Each row is a point. Each copy is the shape, with its points in the same order, turned, moved and blurred by noise. Some copies are also mirrored. Which?
In the rows, 128 means zero.

Shape, 7 rows:
[[ 90 157 132]
 [ 54 134  77]
 [137 157 145]
 [ 74  68 164]
 [153 139 167]
 [110 119  39]
 [163 142 120]]
Copy 1 (7 x 3):
[[ 78 137 132]
 [ 48 140 195]
 [107 116 108]
 [129 209 164]
 [132 129 100]
 [ 92  77 217]
 [131  93 127]]
Copy 1 is: only turned
Copy 2:
[[ 89 137  81]
 [ 83  70  65]
 [125 162  96]
 [ 66 103 167]
 [130 174 126]
 [151  53  69]
 [162 148 102]]
Copy 2 is: only turned
Copy 3:
[[ 92 122 104]
 [ 65 185  93]
 [134 101 113]
 [145 169  42]
 [152 109 109]
 [ 87 194 160]
 [148 130 143]]
Copy 3 is: only turned
Copy 4, 7 rows:
[[136 124 151]
 [ 73 134 191]
 [151 143 115]
 [ 84  56 111]
 [154 126  87]
 [ 51 188 151]
 [132 167  91]]
Copy 4 is: only turned

Shape (9 x 6):
[[140 104  85 117 137 110]
 [119 123 169 108 145 109]
 [140 154 156 165 141  96]
 [158 130 167 161 150 143]
 [104 104   7 115 153 123]
 [154 130 161 103  79 126]
 [139 134 147 105 145 122]
 [108 138  94 113 122 142]
 [114 101 167 123 105 122]]
Copy 1:
[[ 92 122 169 122 127 153]
 [164 132 144 102 144 108]
 [141 191 141 119 128 103]
 [148 182 107  96 128 140]
 [ 16  84 164 133 115 147]
 [179 146 150 153 155 160]
 [146 136 145 105 159 132]
 [104 112 127 150 147 135]
 [183 122 138 134 116 132]]
Copy 1 is: only turned
Copy 2:
[[155 152 164 155 121 115]
 [165  90 115 125 128 142]
 [160 103 153  90 171 151]
 [116  80 149 108 168 124]
 [171 218 158 179 132  70]
 [128  99 153  90  80 139]
 [159  94 140 124 124 115]
 [153 156 130 116 116  89]
 [124 111 111 114 110 156]]
Copy 2 is: mirrored
Copy 3:
[[153 126 165 155 156 103]
 [109 121 132 121  96  93]
 [123 101 118 169  82 124]
 [143  86  97 122  91 127]
 [143 123 179 175 236  95]
 [147 162 137  96  94 150]
 [116 117 138 112 113 112]
 [121 136 136 144 170 130]
 [141 160 111 122 108 100]]
Copy 3 is: only turned

Shape:
[[107 123 191 131 136 173 145  69 173]
 [ 15 127 135 125  88  75  80 104 128]
 [ 95  88  98 116 128 161 163  92 175]
 [195 162  81 143  97 112 140 205 171]
 [158 195 116 137 140 171 169 131  89]
 [142 151 139  96 140 112 171 188 140]
 [130 121  80 139  79 109  79  93 184]
 [140 178 182 165 145  89 196 109 100]
 [170 134 227 101 126  79 114  96 173]
 [122 173 118 145 191  52 141 193 172]
 [153 114 128 187 127  94 104 164 179]
 [163 123  69 155 118 143 105 107  80]]
Copy 1 (12 x 9):
[[139 163  80 143  75 150 152  93 192]
 [130 192 149 109 182 167 153  12 131]
 [160 182 132 143  55 145 141 110 111]
 [178 103 114  81 145  33 125 181  77]
 [164  80 150 136 119 138 123 179 169]
 [159  66 116 112 112 112 170 126  87]
 [156 208 111 100 139 105  88  98 101]
 [118 100 111  84 139 164 205 158 175]
 [ 96 104  15  73 114 133 161  79 155]
 [150 105  76 128 177 123 210 147  43]
 [108 176  79 131 158  74 169 146  88]
 [113 157 168 119 135 134  82 155 125]]
Copy 1 is: mirrored
Copy 2, 12 rows:
[[174 137 133 117 119 217  80  96 143]
 [164 124  29 129 191 107  91 120 182]
 [118 143 117 123 147 191  64 167 110]
 [124 175 141 171  99 114 203 190  84]
 [135 191 169  95  54 110 118 145 143]
 [168 116 163 119 111 105 149 170 104]
 [ 94 176  84 184 171 164 138 137 144]
 [158  96 130  98  34 133 139 132 181]
 [170  75 161 169 132 173 164  73 164]
 [145 103 109  70 130 116 221 172 114]
 [126 133  77 150 113 154 190 122  85]
 [ 56 187 117 140  93 104 109 114 125]]
Copy 2 is: mirrored
Copy 3 (12 x 9):
[[123 183  68 138  42  94 125 108 138]
 [ 28 104  74 192 114 138  77 103 109]
 [111 142 144 150  58 115 138 178 124]
 [147 158 226 101 147 156 100 102  63]
 [161 169 144 103 134 163 158  94 158]
 [153 186 152 130 132 172  75 141 108]
 [ 89  81 159 131  97  83 109 111  83]
 [178 175  86 148 110 200 145  58 108]
 [171 169  62 134  81  91  46  70  80]
 [159 148 195 177  92 204  47  73 103]
 [131 161 191 176  92 118  99  65  57]
 [146 107 156 148 156 102 177 113 120]]
Copy 3 is: only turned

Shape:
[[172 136  87 101 122 170  45  71 149 150 100 163]
 [110 159 171 112  96  82 171 200 146 157  93  80]
 [ 79 128 108 126 182 172 110  97  88 195  93  56]
 [167 201 187 121 107 140 138  76 200  80  94  92]
 [ 86 136  64  97 169 124 154  80 107 132 178 114]
 [117  84 121 164 127 139  90 156 112  70 134  69]
 [161  96 152  66 186 136 156 187 140 117 134 159]
 [163  80 179 174 120  91 116 122 100 132 157 128]
 [110 190 100 103 107  82 110 150  81 101 206 146]
 [123 193 158 152 140  89  57 122  79 158 192  69]
 [178 108 118 185 150 107  99 151 149 175 180 154]
 [101  85  88 145 152 186 130 128 130 125 201  95]
 [ 74 109 136 185  92 165 163 116 182 120 155 158]
 [140  84 117 183  83 131  73 149 177 186 113  92]
 [ 56 152 166  59 116  71 148 189 193 125 125 115]
 [ 81 134  97 152 192 118 161  68  83 109 178  90]
 [160 133 158  56 139  94 162 132 116 115 197 142]]
Copy 1:
[[166 176 210 145  91  89 141 191 189  54 140  98]
 [177 102 146 129 185 104 139 101  73 159  97 169]
 [135  52 206 170 130 140 150 140 139  91 209  99]
 [154 154 179 126  75  93 166 117 186 150 107 244]
 [ 67 143 155 133 118  90 134 117 109  80 218 121]
 [ 93 110 207 111  80 136  92 160  87 173 126  96]
 [ 84 115 166  58 199  93  92 159 135  90  87 137]
 [115 120 128 143 103 154 123 220  87 102  86 164]
 [ 68 194 181 175 132  98  94 129  45  89 139 163]
 [ 98 116 233 209 104 152 166 150  44  87 122 166]
 [ 94 126 152 145  98 135 144 158  93  46  54 101]
 [ 43 101 169 137 107 113 138 156 120 118 139  72]
 [ 89 163  90 154 110 165 137 129 158 154 106 106]
 [178 103 150 168  90 136 168 164 115 122  76  64]
 [141 172 165  92 219 123 163  87  77 154 109 156]
 [ 57 103 158 127  89 127 129 124  87  87 222 153]
 [ 72 150 154 111 176  70 128 180  74  84 110 191]]
Copy 1 is: mirrored
Copy 2, 17 rows:
[[123 100  83  54 158 107  63 121 122 102 104 206]
 [122 190 208 139 132 136 174 138 124  75 102  93]
 [115  99  66 111 137 177 104 112 127  91 108  49]
 [ 69  97 205 132 103  93 116 126  62 112  53 175]
 [183 102  85  88 113 107 152  70 109 169 100  90]
 [101 136  68 148 100 116 186 162  86 115 159 149]
 [125 156 130 122 125  97 172 153 210 168  70 152]
 [ 96  98 149 105 164 143 197 161 125 164 178 157]
 [186 183 138  55  96 117 164 116  76 188 137 146]
 [101 166 138  80 131 176 110 131  47 195 167  97]
 [100 135 134 111 162 147 155  76 157 173 182 183]
 [169 103  59 171 104 144 157  99 133 163 148 141]
 [163  85 140 158 116 169 199  80 106 102 105 200]
 [106 133 120 154 195 155 131 113 120  68 182 183]
 [158 221 174 149 160 123 190 115  92 103  36 128]
 [138  78  81  96  88 132 188  79  89 187 118  75]
 [168 142 170 102 139  79 167 147 142 216  87 132]]
Copy 2 is: only turned

Shape (17 x 12):
[[133  88 126 122 134 102 111 167  85 111  83 137]
 [136 113 109 134  85 124 135  25 151  75 109 139]
 [146 118  71 129  96  92 108 160 135 134  99 121]
 [120 148 139 114 117 128 139 152 112 122  92 121]
 [132 104  95 120  99 182 125  18 133 147 111 135]
 [134 142 132 126 139 126 123 169 154 152  73 135]
 [134 145 131 126 124 138 135 174 103 132 113 133]
 [131 134 122 128 153  97 128 136 131 133 133 130]
 [116  89  87 157 133 126 168 146 136 113  63 101]
 [112 139 133 166 127 176 112 131 119 111 111 161]
 [123  82 144 131  86 103 114 160 135 127 117 112]
 [107 138 125 142 119 113 114  79 139 144 124 117]
 [118  80 114 116 135 127 113 161 149  87  75  99]
 [176 123 108 116 139  98 117 174 138  81 131 119]
 [249 142 131 159 142 119 140  71 112 136 139 113]
 [117 143 119 115 113 134 115 174 106 147 142 116]
 [116  98 105 116 119 100 157 155 158 127 117 149]]
Copy 1, 17 rows:
[[108 104 210 129 129 115 106 111 163 117 112 149]
 [170  96 100 124 174 142  89 114  86  93  74  82]
 [ 91 115 152 145 110 109  98 102 127  62 110 168]
 [137 128 180 158 109 115 119 113 122 129 141 135]
 [159 132 107 129 160 189 148 106  69 108  50 112]
 [122 112 160 177 108 114 150 143 141 110 143 164]
 [122 129 171 141 104 104 137 101 128 136 146 158]
 [117 132 129 139 119 119 102 131 151 138 128 153]
 [ 88 102 160 190 160 144 118  75 146  99 133 125]
 [155  89 137 125 110 130 169  87 137 139 133 128]
 [100 148 169 129 126  97 122 116 155  81 119 106]
 [130 131 105 146 108 139 115 128 122 124  91 107]
 [115 104 181 146 143 155 110 114 164  76 151 126]
 [107 109 155 105 142 101  83 130 137  98 168 171]
 [ 81  98 108  97 178 105 118 169  50 164 107 152]
 [116 161 160 124  81 119 131  95 130 120 135 156]
 [131 152 138 162 153 102 111  99 164  90 125 154]]
Copy 1 is: only turned
Copy 2, 17 rows:
[[136 103  98 135 126  90 117 138 103 131  67 122]
 [168 173 176  79 156 108  96  85 155 185 124  97]
 [113 136  99 127 107 100 172 123 113 173 103 101]
 [124 140 102 130 138 134 132 118 104 100 110 102]
 [156 143 169  80 140 114  94  59  98 181 187 140]
 [130 130 125 152  92 153 155 120  96 115 104 123]
 [119 109  92 137 117 127 133 121 130  95 117 122]
 [115 135 130 130 124 132 152 119 140 138  94 155]
 [160 110 129 155 171 138 171  96  89 158  92 101]
 [161  84 136  95 114 128 129  86 139  93 127 112]
 [129 136 129 128 135  83 150 167 117 132 114 113]
 [107 157 176  87 132 118 141  93 123 128 123 135]
 [185 144 103 136 143 105 165 119  89 139  78 122]
 [153 145  84 151 110 106 160 117 164 145  71 133]
 [113 142 159 192  99  98  87  49 191 166 126 147]
 [105 124  92 117 118 110 164 127 125 100 129 131]
 [141 121 116 120 141 147 158 163 128 155 109 130]]
Copy 2 is: mirrored
Copy 3 (17 x 12):
[[ 89  73 148 160  93 140 139 108 129 130 138 126]
 [110 168 100  70  91 207  97 124 122 128  68 107]
 [125 100 164 135 135 176 156 115 106 107 117 162]
 [114 127 138 129 106 137 139 139 151 104 165 127]
 [173 160  60 112 102 201 102 133  97 150  95  96]
 [110 126 137 154 132 154 153 110 117  85 185 121]
 [121 106 136 142 123 120 119 142 138 103 176 138]
 [106 118 119 117 135 110 135 116 110  97 134 136]
 [127 133 186 152  76 151 126 112  83  86 128 106]
 [ 91 129 117 131 112 151  94 168 100 136 175 112]
 [101 136 163 157 124 141 123  92 138 147 131 149]
 [124 156 109  90 130 140 141 116 101 138 125 118]
 [ 84 129 169 177 113 158 133 121 124 104 112  91]
 [ 82  83 154 140 156 140 115 122 148  77 109 132]
 [156  66  93  60 163 158  61  73 127  93 121  98]
 [132 113 135 145 148 113 133 156 134 128 156 154]
 [100 146 135 159 108 135 131 106 106  84 119 168]]
Copy 3 is: only turned
Copy 4 (17 x 12):
[[132 131  75 107 103 171 149 100 112  80 111 128]
 [129 105 141 113 188 114 102 202  50 103 102 110]
 [119 145  72 124 151 123 149 121 112 133 145 159]
 [134  98 102 137 103 134 129 103 118 122 129 109]
 [130  84 176  76 139  81 113 203  76  89 125 150]
 [ 92 107  96 110 100 143 148 110 133 144 153 111]
 [144 128 100 127  94 126 133  98 137 127 126  98]
 [130 132 127 109 135 149 147 114 127 154 106 123]
 [161  82  58  91 135 152 162 148 104 131 145 125]
 [122 120 106 110  82 100 147 162 116 117  92  85]
 [128 131 103 136 163 146 163 115 148  79 135 109]
 [123 107 164 131 140 121 165 157 100 134 114 134]
 [121  84  54 110 146 164 137 138 145 101 113 135]
 [131 166  72 118 144 170  98 117 150 141 105 129]
 [159 196 173 104 109 179  78 186  96 143 163 117]
 [149 134 114 138 110 102 145 100 154 119 123 135]
 [126 118  96  87 173 129 146 100 125 137 120 107]]
Copy 4 is: only turned

Shape, 16 rows:
[[ 96 185 104 128 118 141 112 172 178 231 147 106]
 [140 190  99 121 147 127 118 158 145 111 153  87]
 [ 83  84 111 130 131  72  82 153  76 113 158 144]
 [ 64 187  93 111 110  85 177 118 158 176  75 137]
 [120 136  92 181  94 122 151 163 157 165 174 128]
 [123 139 109  84  93 117 209 175 179 123 157 137]
 [140 144  83 127 115 103 103 144  79 109  70  62]
 [ 74 178 116 146 118 200 148 136 143 123 155  64]
 [173 177 144  98  39 115 134 123 155  49 147  92]
 [116 199  70 150  92 101 140 165  87 167 109 153]
 [136 157 150 150 155 199 138 122 143 132 128 121]
 [132 123 186 134 113 184 128 215 117 146 144 190]
 [177 157 141 130 123 152  72  31  69 100  84  31]
 [ 59 142 129 103 162 133  99 102 193 162 130 169]
 [ 87  97 155 139 112 102 148 121 186  19  98 121]
 [ 61 158 194 141 170 113 160 112 152 124 108 117]]
Copy 1 (16 x 12):
[[130 134 114 157  34 193 114 100  29 161 134 118]
 [146 147 167 151 112 182 135 150 102 167 158 105]
 [137 106 178 147 185  86 107  65  91 134 127  99]
 [126 174  50 200 120 176 112  80  79 132 155 150]
 [102 118 126 144 128 179  85 113  51 168  86 135]
 [117 141  85 120 129 156  34 150 100 162 169 152]
 [176 162 167 207 139 118 129 126 152 158 101 123]
 [ 90 179 167 136  72 150 140 150  94 207 157 158]
 [164 147 135 155 179 149 102 245 120 135 158 185]
 [173 150  92 171 164 178 137  96  65 190  94 126]
 [ 94 138 124 102  88 151 176 156 129 161 125 126]
 [148  80 102  40  99 127 121 111  95 154 104 151]
 [132 162 165 220 120  85 231 203 167 150 105 127]
 [ 90 159 106 131 104 129 161  99  58  78 182 104]
 [ 92 181 164 127 190 127  97 140 159  83 161 200]
 [ 71 127 119 148 122 153 173  84 141 134 194 176]]
Copy 1 is: only turned
Copy 2, 16 rows:
[[120  85 132 193  61 118 136 162 158 168 185  93]
 [126  71 162 118 126 135 114 128 123 151 147 155]
 [ 43 175 187 150 120 154 128 118 125 108  84 131]
 [ 95  69 113 153 107 130 190 225 116 149  94  82]
 [ 95  91 136 163 127  93 122 117 189 144 117  91]
 [116  53 119  93  82 107 179 118 173 122  92 119]
 [115 111 140 128 166 225 126 133  95 166 105 118]
 [ 99  43 144 164 131  99 155  78  82 177 157 112]
 [ 66  63  68  48 139 135 107  98 122 152 117 176]
 [ 73  86 145 173 157 169 160 182 187 161 127 115]
 [130  80 117 165 153 104 158  93  90  99 173 132]
 [ 87 138 125 141 125 119 206  78 181  73 202 125]
 [100  75  79 157 198 217  67 105   8 120 142 154]
 [103 133 124 182  74  62 161 175  82 113 132 136]
 [ 79 132 114  42 154  80 162 104  60 127  72 108]
 [ 75  87 150 118 129  96 171 154  51  86 149  80]]
Copy 2 is: only turned
Copy 3:
[[167  63  67 173 172 162  97 125  82 187  81 160]
 [142 115 132 213 125 146 104 158 155 170  98 131]
 [ 45 129 147 133 161 151 172 160 122 194 152 114]
 [138 129  78 138 114 218  73 169  81 158 147 190]
 [119  99 130 177 121 127 141 123  60 174  86 162]
 [109 144 107 192  65 142  88  80 105 207 124 182]
 [146 127 132 178 119 173 144 161 132 115 187  79]
 [115  64 132 217 153 117  56 138 115 108 124 168]
 [131 185 107 196  61  56  72 147 129 156 147 110]
 [117  99  64 168  85 188 154 182  80 143 102 137]
 [119  65 148 142 116 130  62 115 145 117  89 137]
 [ 46  80  91 132 112 130 103  55 107 156  61  84]
 [183 101 150 118 133  83 113 187 193  60 194  80]
 [110  68 127  99 160 158  43 166 114 223 107 158]
 [ 66 196 199 138 112 134  31 135 105 166 161 125]
 [ 87 143 129 109 166 180  36 134 139 124 102 177]]
Copy 3 is: mirrored
Copy 4 (16 x 12):
[[ 42 143 125 152  61 153  87 137 183 146 116  89]
 [116 172  82 122 117 142 130 132 194  93  92 109]
 [144 149  99  81 122 199 161 162 177 208  86 187]
 [ 57 140 191 123 154 181 125 163 225 140 165 104]
 [122 112 162 147  69 136 138 130 185 145  84 124]
 [127 175 172 127  71 110 149 171 216 109 157 151]
 [ 90 159 104  96 171 193 159  77 163 105 100 176]
 [ 98 165  96 209 126 117 140 111 222 140 112 119]
 [115 134  88 142 126 109 201 182 173  40 120 183]
 [ 66  97 142  72 107 165 164 101 222 146 119 113]
 [134 134  80 160 142  87 112 110 168 143 138 100]
 [141  91  79 108  58  81 103 115 189 187 171 164]
 [ 77 149  50 140 244 131 180 100  91 100  87 141]
 [120 142 104 154 132 175  98 207 173 192 165  83]
 [199 130 122 173 179 159 140 188 194 102 154 207]
 [115 137 114 147 198 113  74 184 215 163 135 149]]
Copy 4 is: only turned
